Each row of a before or after table is a point. One or more steps were done to the points. Then noise was added and the rows were shuffled. The steps act on columns, c1 being the first. What was done? A step turns or swaps two columns, mirrors them in a line or flattens them onto one, adds a multiple of one to another, or multiplies or shifts one. Angles are multiples of 10 degrees, from the lower column toward the higher: turns from -170 to 170, lines from 10 to 170 but not 90. Use the fewest steps. Two steps may share a column if one is a turn and the other turns, adds or multiplies; they go together, in the order done. Otherwise the lowest column goes first.

Before:
7,-7,4
12,-16,-12
5,4,-19
33,-2,-15
10,60,-1
18,-2,34
8,-7,0
8,-2,-5
5,-16,-18
After, 9 rows:
7,5,-6
16,-7,-18
10,2,0
-38,47,-1
10,1,4
12,13,35
20,-2,-12
22,23,-14
0,7,-20
Steps: turn c1 and c2 by 50 degrees

Before (14 x 4):
30,-27,44,4
-14,-14,-30,-33
28,-30,-24,-12
-53,26,17,25
-48,32,-16,33
-23,41,-23,-44
-12,42,36,-21
-39,26,-17,29
-9,39,30,-33
-21,-2,6,9
7,-15,34,-12
-42,37,-14,16
23,26,11,-42
-19,28,3,-21
After, 14 rows:
5,6,-21,7
-13,36,-42,-18
34,-19,6,5
30,0,-9,-51
3,2,-20,-35
-24,-28,28,15
44,-14,30,22
-30,-34,-13,-10
18,36,-54,-4
-17,39,-39,-1
12,-15,23,-46
35,11,-12,-46
-23,-7,-23,-59
-17,46,-47,-4
Steps: swap c1 and c3; turn c2 and c4 by -50 degrees

Before (11 x 6):
-8,16,52,31,-13,-35
38,4,-15,41,-20,-31
56,26,38,0,-11,5
-26,6,-12,-20,9,-5
8,9,4,8,44,-26
-20,-53,-23,-34,31,-25
60,-11,-26,-27,37,27
34,15,55,33,4,40
36,30,6,45,-26,18
-6,-39,6,7,23,0
45,-31,42,52,0,-42
After (11 x 6):
60,-12,-19,-28,-3,26
41,-33,40,52,6,-45
33,31,3,45,-1,20
6,8,11,6,2,-26
37,3,-19,42,-3,-31
58,23,37,-1,7,6
34,14,55,34,9,39
-25,5,-12,-20,-1,-4
-7,17,48,32,8,-35
-21,-53,-20,-32,-2,-26
-6,-39,9,8,2,1
Steps: flatten c3 and c5 onto the line at 10 degrees

Before, 12 rows:
48,-10,1,60,-32,14,45,-34
34,-12,-29,46,-45,13,54,-21
-7,3,-16,17,-23,-3,-12,-41
-25,-23,24,7,-4,16,-26,6
13,-4,0,-4,-24,14,-19,5
42,-32,-27,49,-20,25,14,-10
3,-7,18,-2,35,-29,-19,34
-7,-30,22,-35,24,6,-4,4
-12,-30,28,-10,-18,-11,0,36
16,9,21,-21,-4,16,-12,13
-17,17,-20,18,-1,28,7,-5
29,-51,-54,34,-2,-34,28,0
After:
-6,-7,20,0,32,28,-20,33
12,-6,-2,-2,-24,10,20,5
-11,-31,20,-38,23,1,6,4
45,-32,-26,48,-22,-23,20,-7
-15,17,-20,17,-2,-16,22,-5
-29,-24,27,4,-2,16,21,5
7,2,-15,17,-23,13,3,-39
60,-7,5,60,-32,-48,-3,-34
-22,-31,26,-11,-19,5,-12,35
29,-51,-54,34,-1,-14,-41,0
38,-11,-29,46,-44,-54,-7,-23
16,8,21,-25,-7,5,19,16
Steps: add -0.3 times c8 to c1; turn c6 and c7 by 110 degrees
